Every row gives one point. Any point is a mix of the corners, with weights that add up to 1. It lies inside the corners' shape when no weight is negative. Say inside or outside, and name the corners with a negative weight.
(in the rows, 128 means zero)

Corners:
(1): [ 65 180  94]
(2): [147 139 116]
(3): [149  89 127]
(4): [129 145 141]
Points:
[ 93 143 108] -> outside (2)
[107 142 110] -> inside
[ 74 181  98] -> outside (3)
[140 105 126] -> inside
[102 138 113] -> outside (2)
[156 120 125] -> outside (1)
[105 143 121] -> outside (2)
[ 86 189 107] -> outside (3)
[142 134 119] -> inside

Corners:
(1): [131  89 139  82  86 151  71 173]
(2): [107 127 138  87 144 145 167  90]
(3): [137 137 138 150 168 141 216 103]
(4): [158  97 131  64 151 147 158 135]
(5): [111 170 138 123 125  93 116 172]
(6): [153  83 123 120 126 101 136 145]
(7): [104 152  70 157 175 152 104 108]
(8): [158 140 130 116 112 125 164 127]
(9): [164 131 137 170 185  89 109 128]
Points:
[135 141 113 133 163 113 129 113] -> outside (1, 3)
[139 136 157  89 131 120 156 144] -> outside (6, 7)
[126 141 101 137 152 138 127 120] -> inside
[120 107 127  62 131 196 199  93] -> outside (5, 6, 9)
[144 130 128 128 153 152 158 106] -> outside (5, 6)
[138 164  98 154 191 148 187  70] -> outside (1, 5, 6)
[121 132 115 123 138 133 113 138] -> inside
[110 137 106 109 156 140 156 121] -> outside (1, 8, 9)
[141 134 123 112 139 120 137 130] -> outside (1, 3)

Corners:
(1): [ 67 125  96  89 118  89 158  92 152 107 161 143 110 142]
(2): [ 81 129  75 124  82  89 203  92 152 170 162 121 142 114]
(3): [129 100 130  97 154 102 150 166  91  75  97 139 123 149]
(4): [133 158 102 142 123 195  90 109 133 114 137 110 118 147]
(5): [115 112 186  88  82 123 178 129 109 133 122 108  75 157]
(6): [154 123 186 124  98 112 185 143 114 106 148 146  65 111]
(7): [140 104  79 150 120 172 117  40 141 126 125 112 103 136]
(8): [124 159  54 131 161 181 150  90 135 152 123  71  76 144]
(9): [181 118 154  95 105 129 120 155 106 147 116 150  78 128]
(10): [104  96 181  95 127 113 166 145 120 119 103 184 108 117]
(11): [113 136 163 132 142 106 138 120  71 129 135 195 129 150]
(12): [130 164  93 136 118 133  93 108 117 124  89  71  74 124]
(13): [127 109  81 160 158 182  65  96  95 124 136  62  91 115]
(14): [153 120 196 106 158  96 142 135 128 126 126 144 139 130]
(15): [ 80 144 109  63 111 104 197  63 117 130 171 153 167  98]
Points:
[121 133 130 111 117 118 155 112 124 127 130 135 113 130] -> outside (13)
[121 132  90 123 115 140 137  99 114 118 129 109  98 134] -> outside (10, 14)
[119 122 141 117 107 131 138 100 120 131 141 132 105 122] -> outside (3, 8)
[130 112 149 110 135 116 122 112 121 123 125 141 133 133] -> outside (6, 8)
[133 133 114 142 113 170 114 111 152 134 121  96  72 134] -> outside (3, 11, 15)
[112 132 113 115 143 123 115 132 110 130 112 113 112 144] -> outside (6, 7, 15)
[144 109 167 104 139 148 138 125 101 115 127 145 103 131] -> outside (1, 2, 12)

Corners:
(1): [143 107 147 139 160 105 123  89 108 158 100 123 146 109 117  60 142 142
  91  99]
(2): [ 84 165 100  97 144 115 119 113 131 164 138 158 109 156  59 110 131 157
 120 166]
(3): [122  92 179 113 139 164 107 174 203 154 149  98  66  89  97 153 160 189
 162 167]
(4): [135 165 142  82  77 165 112 136 152 143 195 183  89 187  77 140 196 197
 162 175]
(5): [112 125 151 144 150 104 152  64 119 138 107 145 158  82 148 101 118 142
 161 150]
(6): [167 145 140 143 170 165 126 151 173 109 133 122 111  57 104 111 139 118
 174  89]
(7): [156 126 157 148 104 114 135 187 196 146 168 110 103  85  78 173 181 155
 166 160]
(8): [105 122 139 195 146 129 161 141 131 103  93 110 134 117 141 109  89 159
 149  69]
(9): [130  64 114 158 135 141 145 107 152 118 148 114 110  97 108 122 191 120
 155  95]
(10): [159 120 111 126 130 103 115 108 124 123  67 158 138 168 146 118 100 116
 135 125]
(11): [174 101 148 121 130 138 170 142 173 144 210 113  55  91  95 143 131 158
 180 107]
(12): [109 125 128 140 186  75 120 104 116 117 117 172 142 113 168 131 139 129
 112  84]
(13): [128 117  78 123 130 105 147 109 107 108 104 110 107 100 187  79 129 130
 135 125]
(14): [ 84 155 141 126 106  90  74 108  91 179 122 140 127 101 121 113 100 131
 149 107]
(15): [ 91 125 132 133 133 109 103 112 138 116 139 130 160 135 161  75 102  89
 107 112]
(16): [150 142 133 103  94 171  88 132 110 125 189 163  71 143  61 182 146 175
 100 200]
(17): [ 87 175 140  90  97 124 131  93 126 167 104 190  72 146 109 126 143 125
  78 142]
(18): [126 121 136 187 177  70 126  93 133  83 114 107  94 131 139  85 130 119
 146 113]
(19): [115 112 151 114 144  94 151 141  92  90  99  85 131 108 119 109 120 103
 158  89]
(20): [ 75 149 115  95  93  84  98  62 125  99  76 161 151 117 129  95 108 160
  87 107]
(21): [112 177 114 137 150 104 108  68 130 145 107  88 151 145 147 137 138 139
 110  96]
Points:
[121 134 132 131 134 123 122 125 142 123 131 130 112 112 118 126 133 136
 147 122] -> outside (1)
[119 133 133 137 137 111 123 116 136 126 130 131 112 123 117 116 133 138
 133 127] -> inside
[131 138 141 160 133 107 127 103 107 110  83 140 146 109 127 124 144 130
 146  93] -> outside (2, 3, 11, 13, 15)
[122 129 136 120 129 126 128 123 137 137 126 136 109 112 110 128 142 150
 138 124] -> outside (15, 18)
[126 118 143 146 158 130 123  99 153 130 121 143 119 119 115 116 129 145
 120 117] -> outside (4, 7, 13, 14, 19)
[121 113 153 130 123 116 120 117 130 137 129 138 105 119  95 119 123 141
 126 141] -> outside (4, 6, 12, 13, 21)

Corners:
(1): [ 80 106 141 133 106  86 108  96 138 178 121 116 126 107 125 132 167 112
 139 148]
(2): [139 151 109 173 138 115 106 152 133 156 129 103  92 143  82 141 104 142
 179 128]
(3): [120 155 167 114 170 131 145  97  80 112 151 166 101 123 131 141 111 159
 135 143]
(4): [122  96 142 174 125 109 147 107 102 116  96 114 112 121 129  96 145 156
 111 169]
(5): [ 96 142  97 129 193 209  66  71 164 115 137 140 165  83 129 136 179 134
 100 149]
(6): [109 151 137  75  93 101 167 135 124 104 125 135  69 109 130 149 137 142
 180 172]
(7): [137 137  89 116 181 141 155  87 138 175 142 150 100  97 112 109 129 136
 120 171]
(8): [140 144 170 145 142 111 104 111 112 145 165 108  85 102 142  91 126 160
 162  96]
(9): [ 61  62 138 122 115  90 117 124 154 156 121 103 157 132 102 130 128 158
 137 104]
(10): [140  95 131 116 148  89 157 152 172 150  58 130 126 134 107  88 153  92
  74 138]
(11): [136 117 176 164  72 136  66  81  94 139 113 123 128 156 127 138 145 233
 133  74]
(12): [ 83 142 164 125 129 161 161 147 168 130 108  85 175 194 115  97 151 141
 162  89]
(13): [ 86 130 215 153  93 153 184 142 124 124 163 143 135 131 115 112 163 152
 154  79]
(14): [130 110 133 136 144  79 121 161 178 200 152 174 176 152 183 128 119 166
 166 113]
(15): [108 111 116 145 154 141 106 121  70 137 137  81 159 135  93 118 166 173
 156  94]
(16): [144 147 127 109 171 133 176 120 153 133  85 114 154 131 148 136  74 107
 159  85]
(17): [150  66  83 134  90 110  87 116 117 128 116 114  90 152 125 161 150 122
 107 191]
(18): [186 137 130 107 150 113 130 125 182 163 158 113 158  95 119 125  97 127
 158 182]
(19): [ 90 181 169 124 115 116 131 145 122 146 137 100 133 120 166 153 161 154
  77 147]
(20): [ 62 172 112 103 192  77 154  86 153 120 173 146 150 107 129  87 186  95
  93 124]
(21): [133  99  98 149  59  79 105 175 101 162  88  98 131 139 106  96 118  93
 111 191]
Points:
[114 128 138 137 130 128 116 113 126 140 129 118 135 132 120 123 147 155
 135 119] -> inside
[114 118 135 133 121 111 122 124 132 146 119 119 135 134 121 118 139 144
 127 128] -> inside
[121 127 130 134 136 116 119 122 131 146 127 125 126 120 124 128 136 141
 130 138] -> outside (12)
[114 126 131 132 139 106 129 118 135 142 136 128 130 127 133 116 145 137
 129 134] -> inside
[ 92 117 132 127 133 133 126 107 126 136 119 131 143 129 130 125 160 147
 114 128] -> outside (2, 8, 18)

Corners:
(1): [143 123 158 151 153 107 123 128 137 152 102 111 115 135 116 118 109 129
 111 203]
(2): [127 102 125 120 143 122  85 137 104 172 177 138  99 123 113 129 118 113
 130 117]
(3): [181 106 124 156 162 109 173 135 166 154 208 162 143 125 113 156 218 136
  99 140]
(4): [167 130 122 114 149  96 107 131 120 148 114 115  89 107 123 104 109 144
 104 156]
(5): [149  93 131  95 147 105  96 103 123 160 120 115 149  95 120 139 142 114
 103 108]
(6): [106 123 110 106 116 103  93 148 135  95 177 140 124  48 116 151 142 108
  92 127]
(7): [145 167  94 150 143 142  92 140 114 136 103 165 147 106 138 117 170 103
 166 108]
(8): [152 185 104 145 128 120  89  56 115 151  98 123 113 151 115 164 142 100
 196  99]
(9): [137  85 109 147 164 187 113 117 112  93 132 149 102 151 115 123 107 130
 142 124]
(10): [124 106 113 122 107 122 101 136 114 122 119 133 109  77 227 148  98 139
 110 136]
(11): [126 137 102 167  62 158 161 112 115 153 131 126 166  85 121 119 117 139
 119 103]
(12): [100  89 144  72 133  99 104 128 153  72 106 192  92 117 116 141  98  96
  85 138]
(13): [121 128  92 162 137 104  97 134 125 153 104 162 126 141 130 142 232 140
  90 103]
(14): [151  99 118 158 115 100 108 129 136 152 112 114 204 136 102 113 133 128
 104  94]
(15): [111 124 118 123  87 112  94   7 184 164 185 145 138 155 149 112 139  89
 120 109]
(16): [155  94 119 145 139 102 189 121 131 148 133 117  84  73 138 111 117 129
 146 164]
(17): [109 101 123  90 150 109 121 129 146 123 118 123 100 127 167 138 104 102
  92 111]
(18): [121 114 103  73 122 122 146 130 131 142 107 117 154 134 131 119 113 143
 182 109]
(19): [133 118 149 133 146  96  96  94  95 160 150 108 148 143 106 108 130 127
 108 107]
(20): [113 115 116 144 167 102 108 138 137 144 109 167 112  92 125 129 107 144
  89 125]
(21): [135 116 167 104 149  99  95  98 152 135 109 114 100 141 119 128 132 131
 122 106]
Points:
[136 112 133 125 129 105 129 123 137 152 121 128 129 115 149 114 102 131
 118 136] -> outside (5, 6, 8, 9, 13)
[137 120 102 140 132 122 116 117 116 154 142 133 135 112 135 128 148 127
 126 108] -> outside (1, 12, 21)
[136 127 128 125 138 112 103 102 147 131 124 138 151 136  96 128 132 116
 113 110] -> outside (2, 10, 13, 16)
[130 120 123 119 131 105 114 118 138 129 120 140 124 110 134 132 132 121
 109 129] -> outside (2, 9)
[134 111 125 120 141 107 108 121 134 134 130 136 122 115 127 130 131 120
 112 128] -> outside (11)
[137  98 111 133 139 130 131 146 107 133 131 132 127 115 121 139 140 129
 125 126] -> outside (4, 7, 15, 20, 21)

Corners:
(1): [ 98 113 107 158 161 108 110 116 150 125 129 159 139 158 111 114  77 137
 120 163]
(2): [117 122 120 167 169 133 157  94 128 104 135 139  99 134 172 150 143 129
 142 122]
(3): [118 123 167 147  92 126 105 132 114 112 120 117 131 171 117  86 116  93
 148 145]
(4): [ 73 159 179 142 107 134 125 138 103 111 133 100 169 113 114  72 121 106
 129 137]
(5): [ 92  83 100 131 155 132 153 156 125 139 127 136 134 132 189 144  68 136
 111 120]
(6): [147 115 148 120 155  77 144 105 105 131 133 142 156  99 140 187 110 111
 167 154]
(7): [153 126 162  97 172 114  84 158  96 110 147 139 140 105 108  56 155  93
 165 119]
(8): [108 122 125 167 132 164  97  73 132 142 116 109  97 128 118  92 108 117
 133 125]
(9): [163 114 174  83 139 108 173 130 116 155 104 177 126 123 117 171 179  89
 162 162]
(10): [103 102  80 160 168 110 108  98 185  96 116 140 161 108 192  90  59  95
  89 123]
(11): [118 125  89 125 157 154 136  93 110  94 145 128 143 144 175 160 121  94
 123 135]
(12): [168  95  94  99 156  84 171 127 118 136 147 128  68  72 190 187 162 129
 121 149]
(13): [184 134 147 127 168 131 166 117 104 151 135 126 149 116 173 172 165 140
 151 178]
(14): [103 112 180 153 135 162  63  89 141  82 159 129 110 141 136  57 114 113
 146 144]
(15): [111 116 143 152 139 141 103 144 168  96 134 122  75 134  80 117 113  58
 160 137]
(16): [118 151 186 122 103 118  73 140 145 114 123 129 168 133  78 102 150 117
 176 119]
(17): [123  87 124 140 193 122 124 108 127  86 128  82 113 126 141 126  85 102
  95 110]
(18): [119 141 134 110 133 147 139 124 137 100 107 104  85 152 129 114  92 116
 168 138]
(19): [ 88 114 177 148  99 143 112 140  86  86 102  86 203 119 115  74 151 127
 175 142]
(20): [106  96 116 129 192  84 157  92 136 150 136  92 123 109 214 167 153 127
 117 155]
(21): [178 112 152  60 109  93 200 114 126 178 159 161 167 128  63 177 169  78
 214 157]
Points:
[116 117 140 130 142 125 123 119 126 111 129 124 126 129 131 115 120 106
 142 135] -> outside (13)
[122 119 142 134 150 127 126 116 128 117 130 123 136 130 136 119 119 111
 141 141] -> outside (12)
[126 120 146 125 138 127 133 134 112 119 125 122 137 128 119 129 127 112
 152 135] -> outside (10, 14, 20)
[129 134 166 116 112 126 124 120 122 120 132 138 131 135  90 117 144  95
 177 144] -> outside (5, 10, 13, 17, 20)

Corners:
(1): [158 134  96  96 139 164 203  78  83 153 113 134  96 107 153 129  96 148
 163 128]
(2): [120 122 129 152 126 110 111 134  81 196 126 103 107 108 176 115 146 136
 146  84]
(3): [114 115 126 142 113 116 108 151 158 113 136 168  94 123 100  96 136 120
 143  99]
(4): [189  92 178  93 131  70  73  88 101 131 118 112  82 156 177 143 128 166
 133 141]
(5): [135 136 161 134 130 147  90 157 116 162 155  99 162 165 141 132  94  99
 156 125]
(6): [122 199 108 137 107 152 123 131 138 102 118 146 122 179 182 158 115 145
 132 122]
(7): [146 144 105 136 110 148  92  79 169 142 108 173 151 148 133 132 120 115
 126  84]
(8): [108  62 117 130 125  54  65 151  81 167 170 104 129 122 116 159 166 118
 189 161]
(9): [149 147 109 202 129 146 101 104 199 134 128 164 100 110 188 170  82 105
 116  95]
(10): [122 113 106  68  39 129  97 150 130 113  88 133 156 118 174 159  67 133
 116 114]
(11): [ 93 183 114 167 135 154 155 136 132  91  74 170 103 172  83  82 179 100
 128 167]
(12): [135 126 158 133 103 145 192 138 172 162 120 123 127 174 178 168 111  84
 129 100]
(13): [195  86 116 143 174 140 104 149 127 143 136 107 142 178 174 152  87 144
 112  62]
(14): [203 182  95 105 160 144 152 125 164 153 120 147 100 114 154 120 101 100
 135 127]
(15): [145 159 164 172 133 147 166 156 130 116 150  85 159 152 147 191 133 129
 207 140]
(16): [110 100 110 196 144 101  62 153 123 119 177  71 131 132 147 129 148 128
  81 127]
(17): [108 113 154 136 137 164 142 102 137 147 129 138  95 137 127  59 176 135
 142 139]
(18): [ 76 152 101 153 152 135 169 115 165 141 107 114  70 161 159 170 108 129
 115  87]
(19): [110 158 119 187 107  82  99 113 172 109 114 146 137 127 161  76 152 124
 144 155]
(20): [141 130 162 162 141 132 151 166 156 168 159 109 169 119 173 118 104 171
 114 109]
(21): [ 84 116 114  98 157  90  85 122  65 125 122 125 144 127 115  96 187  90
 164 142]
Points:
[126 122 100 125 141 140 129 140 107 136 125 120 128 137 136 130 127 139
 134 105] -> outside (4, 5, 9, 12, 19)
[129 131 133 139 129 125 130 141 132 142 133 113 131 150 153 142 119 122
 135 116] -> outside (9, 17)
[137 132 127 134 126 124 126 127 128 140 124 118 129 144 163 149 116 123
 138 120] -> outside (3, 17)
[131 126 119 151 128 122 108 123 142 140 130 135 119 134 150 143 123 119
 139 118] -> inside
[128 133 123 148 142 123 116 124 128 140 133 124 116 140 145 127 132 131
 143 122] -> outside (10, 12)
[ 96 140 117 144 116 109 111 116  99 127 119 119 126 128 142 117 165 145
 150 148] -> outside (3, 5, 9, 12, 13, 14)

Corners:
(1): [130 142 159  68 136 142 121 152 167 145 112 111 133  93 165 100 121 106
 169 163]
(2): [104 178 166 124  97  93 127 159 146 114 143 118 139 147 149  99 146  86
 122 160]
(3): [ 55 126 150 141 131  97 185  96 141 166 198 120 127 188 106 152 148 122
 161 177]
(4): [146 125  54 107 171 151 116 104 164 128 152  75 221 128  95 174 124 106
 160 150]
(5): [167 139 109 123 110 135 102 125 135  47 102 100  97  94 156 102 168 117
 136 197]
(6): [ 67 105 122 140 154 133 161 110 153 155 133 112 139 173 155  99  98 154
 104 118]
(7): [190 134 122  94 118 130  87  89 162 107  92 118 155  88 168 111 104 103
 132 184]
(8): [121 141 110 117 120 145 132 125 136 115 121  75 121  75 169 157  92 121
 119 182]
(9): [115 154 133 159 147 118 168 122 108 196 162 139 120 163 105  99 122 128
 142 103]
(10): [ 65 113 153 167 163 133 177 107  71 201 123 149 184 163 106 177 131 139
 125 109]
(11): [ 90  80 142 117 173  81 116 103 121 139 176  96 144 163 132 166 128 121
 124 115]
(12): [112 140 143 174  64 148 118 127 185 130 127 125 123 114 205 107 160 106
 118 145]
(13): [133 145  98  64 150 147 103  84 182 155  92  69 145 162 161 170 100 115
 140 132]
(14): [134 109 129 131 115 173 121  97 151  94 110 128 130 128 126 150  83 109
 163 145]
(15): [ 55 130 132 162 122 111 164 107 118 165 112  98 154 115 108  84 107 159
 151 108]
(16): [175 108 165  77 181  80 163 117 126 105 144  67 138 150 122 159  91 175
 151 143]
(17): [143 145  76  95 137 107 136 129 180  77 107 140 142  88 126 146 103 143
 164 149]
(18): [ 85 100 100 114 129 117 197 102 125 145 148 104 148 157  97 121 133 122
 120 111]
(19): [ 62 154 210 140 161 114 149  70 137 128 196 112 124 118 115  99 139 151
 115 114]
(20): [130 124 129 146 135  96 132 142 211  97  87  91 124  89 115  97 134  98
  97 150]
(21): [ 91 109 132 129 121 137 122 109 112 162 167  91 132 124  92 156 138 175
 108 172]
Points:
[111 114  94 143 123 146 156 109 144 147 122  90 144 149 127 148 123 127
 129 138] -> outside (1, 2, 7, 11, 17, 19)
[107 120 126 124 138 121 139 106 145 123 140 108 143 141 131 147 124 127
 129 147] -> outside (1, 9, 15)
[126 137 116 118 127 131 133 116 155 118 124 101 135 114 136 128 116 127
 138 156] -> outside (10, 11)
[ 88 133 147 147 136 103 156 129 131 146 151 118 144 141 116 113 146 130
 128 131] -> outside (7, 8, 13, 14)
[114 124 163 134 126 118 135 118 133 129 130 103 132 122 149 122 123 134
 126 155] -> outside (4, 9, 13, 17, 18)
[136 122 136  98 134 130 110 109 160 106 131  83 136 116 148 132 117 120
 122 156] -> outside (3, 9, 10, 15, 17)

Corners:
(1): [201 103 156 160 177 111 139 148  94  88 112 143  96 106  98 158 151 129
 113 132]
(2): [ 99 137 107 118  86 170 104 137 121 110 140 140  80 119 116 146 134 166
 128  76]
(3): [ 91 147 194 168 101  97 165  79 110 148 154 144 132 129 165 132 150 134
 122 121]
(4): [143 115  46 116 103 145 128 133 135 103 185  77 145  99 124 148 114 118
 101 135]
(5): [133 137 109 137 122 118 161 117  96 121 176  90 101 169 139 113 149 133
 101 169]
(6): [144 117 139  82 120 183 151  96 128  85 136 131  89 107 132 110 150 124
 148  67]
(7): [128  80 159 121 116  85  87  75 121 124  77 136 138 103 121 112 113 134
  99  82]
(8): [138 110 126 165 113 136 165 146  64  67 110 167 163  85 145 142 116 151
 139 114]
(9): [184 128  76 115 134 117 154 128 132  87  77 156  90 138 111 174 142 127
 155  97]
(10): [138  93 194 108 138 139 117  83 121 116  73 139 142 154 131 147 124 144
 120 104]
(11): [148 138 150 140 144 169 146 114 119 106 133 109 126 141 144 134 190 102
 127 101]
(12): [143  92 139 136 154 133 105  78 143 103 127 163 124 126 101 148  84 104
 136 109]
(13): [102 204  95 109 110  60 122 128 142 118 176 141 111 101 122 116  73 180
 206  85]
(14): [127 147 140 116  95 171 131 140 145  44 148 166 133 115 122 110 144 136
 141  78]
(15): [117 106 126 126  81  91 164  96  72 132 133 143  76 144 129 179 148  79
 161 157]
(16): [112 180 152  96 128 129 147 110 166  88 142 157 132 150 173 104 112  99
  59  68]
(17): [ 97 123 136 153  84 149 125  98  89 111  71  92 158  87 181 119 147 143
  69 144]
(18): [195 136 102  93 213 113  91  80 171 140 149 125 155 146 140 139 152  95
 119 141]
(19): [120 134 112 108 131 104 143 149 172 127  99 156  84 145 167 126 116 103
 121 112]
(20): [ 65 145 118  95 125 128 133 142 132 105 191  82  49 139 112 128 197 159
 145 118]
(21): [164 123 109 165  95  35 133 138 115  75  87 195  87  98 186 148  35 134
 150  77]
Points:
[134 136 130 134 122 117 144 112 115 100 137 135 126 115 141 130 131 126
 126 111] -> outside (2, 10, 19)
[132 119 131 130 118 125 131 113 115 102 129 137 120 114 135 134 126 131
 133 111] -> outside (9, 16)
[117 144 118 124 109 123 141 120 120 111 143 128 119 133 149 137 135 132
 128 120] -> outside (1, 6, 7, 12)
[117 137 107 129  98 117 141 130 106 103 129 121 113 124 138 134 129 147
 141 118] -> outside (1, 3, 6, 12, 16, 18)
[151  96 129 123 142 139 122 109 119 106 100 117 132 131 117 144 160 117
 113 135] -> outside (2, 3, 6, 13, 16, 21)
[159 119 119 116 137 135 113 115 148 104  96 136 122 119 132 138 122 125
 128  93] -> outside (3, 5, 8, 15, 16, 20)
